Each row of a before or after table is a point. One or more steps were done to the points. Then noise was added and the rows were shuffled. The steps act on how far a point lies along the listed directions, d1 being the first. What was done? A step turns or swaps two directions, mirrors them in a line or flattens them onto one, adds a multiple of one to another, or multiplies one. Angles are multiples of 10 degrees, from the lower direction toward the higher: turns from -170 to 170, lines from 10 to 170 but not 90. Use the fewest steps. Two steps may share a direction if one is a turn and the other turns, adds or multiplies; they go together, in the order done. Otherwise the lowest direction goes first.

Directions:
(1): [-39 -12]
(2): [ 12 -39]
Before (8 x 2):
[[ 25  19]
 [ 29 -34]
 [ 21   9]
 [ -3  11]
 [ 47   0]
 [ 40   0]
 [ -6 -72]
 [-14 -12]]
After (8 x 2):
[[ 17 -25]
 [  0 -38]
 [-35 -29]
 [  7   3]
 [  0 -47]
 [-17  15]
 [-73   6]
 [  8 -18]]
Steps: turn d1 and d2 by -90 degrees

Directions:
(1): [ 42  -7 -12 -36]
(2): [ 27 -13  44  20]
(3): [ 24  -3 -33  40]
(4): [-13 -55  -7  -2]
Before (8 x 4):
[[-20 -59  38 -61]
 [ 16  19 -10 -33]
 [ 11  11 -29  22]
 [ -7   8 -25  -3]
 [ 27 -54  16  47]
 [-27 -32  15  -1]
 [-10 -22 -43  23]
 [ -6  14  14 -35]]
After (8 x 4):
[[  6   9  -4  38]
 [-14  36 -25  29]
 [ 18   1  21 -30]
 [-40 -32 -58  16]
 [-33  10 -13 -28]
 [ -6   6 -30 -89]
 [  9  21   5  12]
 [ 40   3   9  -9]]
Steps: turn d1 and d3 by 30 degrees; turn d2 and d4 by 100 degrees

Directions:
(1): [ 68  -3   4  18   7  24 -16  26]
(2): [ 19  25 -25 -28 -62   2  -3 -13]
Before (9 x 8):
[[-61   7   1 -11  11 -15  37 -23]
 [-54  -7   2 -25   4 -16  23 -18]
 [-24 -21  17  36  49   2 -18  16]
 [-21  -5  15   1   9  -9  -4  -4]
 [ 22   2  19  22  15   4  -9  -4]
 [ 38 -14   6  18  19  24 -11  22]
 [ 13  25 -19 -24 -55  -8   6  -7]
 [ 40  30 -40 -36 -95  -9   1 -18]
 [ 23 -12  30  20  55  18 -12   0]]
After (9 x 8):
[[  9   7  10  -7   8   9  -8 -20]
 [-57   0   8  -2  26 -13  35 -17]
 [ 62   1 -11   4 -24   5  -6  13]
 [-36  -3  -1  10   5  -6 -14  -3]
 [ 26   7  -1   2 -11   1   1  11]
 [ 15  11  11  10  -6   0  -7 -12]
 [-48 -13   9 -14  21 -13  20 -11]
 [-22  -3  14  -1   5  -9  -4  -6]
 [ 28  -1  -7   0 -14  17  -7   9]]
Steps: flatten d1 and d2 onto the line at 30 degrees

Directions:
(1): [ 40 -28 -53   1  29  20   4 -27   1  27  42  12]
(2): [-11  35  25  16  15  10  34 -61  30  25  -1 -28]
(3): [ 12 -60  30  -1  18  -7 -35 -17  46   1 -33   2]
(4): [-13  13  -9 -63 -16 -52  -7  -8  31  24  23  15]
(5): [ 36   6  -3  36 -54 -26   2 -32  15 -39  10  26]
Before (10 x 12):
[[ 25  -2 -15 -31  -7 -31  -2 -19  22  12  23  14]
 [  9  23 -14  32   4  22  26   2 -26  -6   3  -2]
 [-10   6  11 -33 -13 -30   0  -1  25  14  14   7]
 [  2  -7  -3  -9  17  -9  -5  -6  -6   5   3   1]
 [ -5  22 -23  11   0  20  15  -3 -23   8   4   4]
 [-21  21 -32 -39  15 -22   2   7  -3  45  29   5]
 [  1   6   1  38   9  19  17   9 -15 -15  -1  -8]
 [ -9 -18 -20 -21  18   7  -2   5  -5  22  24   2]
 [ 16 -37 -26 -17  -8 -11 -27  40 -22 -22   3  43]
 [  1 -20 -31 -43 -29 -39 -39  25  -1   2  13  38]]
After (10 x 12):
[[ 30 -14  12  69   1  30   9 -13  -4 -30 -27  -2]
 [ 14  -7   0  34 -15  11  -3 -17   1 -18 -18  15]
 [ -4   7  -4 -13   4 -15  -3   3 -11   0   6   3]
 [ 16 -17  13  73  16  40  12   1 -15 -29 -18 -12]
 [ -7 -50   3 -34  23  -6 -34  35  -1   0 -20  25]
 [-16  16  -3 -70 -20 -56  -1  -5  36  33  34  16]
 [ -9  15   1 -78  -4 -55  -3 -12  36  34  18   6]
 [ -5  18 -26 -51 -47 -85 -17  -7  30  13  34  40]
 [-25 -27 -12 -97  -8 -62 -49  15  38  41   7  30]
 [ -8  -3 -13 -19 -22 -21  -6  10  -3  -4  21  18]]
Steps: multiply d1 by 0; turn d2 and d5 by -40 degrees; turn d3 and d5 by -120 degrees; multiply d4 by 2
